Each point is reached from the start by the listed moves, each made 0, 1 or 2 times, or once backwards (-1), plus a little noise. Is the number of moves made odd or even? Then give how often each move was made.

Moves:
(1): [-7  2  6  9 -3 -9]
(2): [  5  -1  -6   8  -3 -10]
(3): [  3  11   2 -24   0   8]
Start: [ -6   5   7  10   5 -15]
Points:
[-14  -5  11  26   9 -13] -> even (0, -1, -1)
[-12  20  14  12  -6 -35] -> even (2, 1, 1)
[-19  -2  11  60  -7 -50] -> even (2, 1, -1)
[-22   9  19  27  -1 -31] -> even (2, 0, 0)
[ -4  -6  -1  42   2 -34] -> even (0, 1, -1)

Moves:
(1): [ 12   4   8 -15   4   8   6  -5   4  -4  11  13]
(2): [ -5  -4   8   0 -10 -10   7 -10  13   6  -6   1]
(3): [-11  17   5  -5 -10  -1  15   0  16  -4  -5  -3]
(4): [ 1 13  0  8 -3  2 -2 10 -8 12  1 11]
(5): [ -1  -2   4   3   5  10   3  -7  -1   5   3 -13]
(6): [-12   1  -2  -2 -12  -4  -1  -3  -3  -7   0  -5]
(7): [-6 14 -6 -4  8  4  7 -4 11 -6  5  0]
(8): [  3   4 -13  -5   4  -3 -11   6  -9   6  12  -5]
(9): [  1 -10   6   9  -5   3   0   1   2   0   3  -5]
(10): [ -2  -8   0  -2  -5 -17  15   5  -3   1  -7  16]
(11): [ 4  9 15  8  1 -4 -2 -9 -1  3  1 -4]
(12): [ -7  -9  -2 -10   4  -3   2   5   5  -1   9   1]
Start: [ 8  6  5 -5  1  3 -1  4 11  5 -3 -2]
Points:
[-41  10  14 -28 -45 -38  54   2  52   8 -35  33] -> even (0, 2, 1, 1, 0, 1, 0, -1, -1, 1, -1, 1)
[ 18 -53 -11   2  24   1  -2  16 -18   6 -29  -2] -> odd (-1, -1, -1, -1, 1, -1, -1, -1, -1, 1, -1, 0)
[-31 -30  47  10 -54   5  36  -9  48  24 -16 -23] -> odd (0, 2, 1, 1, 2, 1, -1, -1, 2, 0, -1, 1)
[ 31  23  16 -56   4 -18  12  -6   7   3  24  17] -> even (2, 0, 1, -1, 0, 0, -1, 2, -1, 1, 1, 0)
[ 18 -57  -7 -35  30  40 -26   4  13   0  60 -34] -> odd (1, 0, -1, -1, 1, 0, 0, 1, 2, -1, -1, 2)
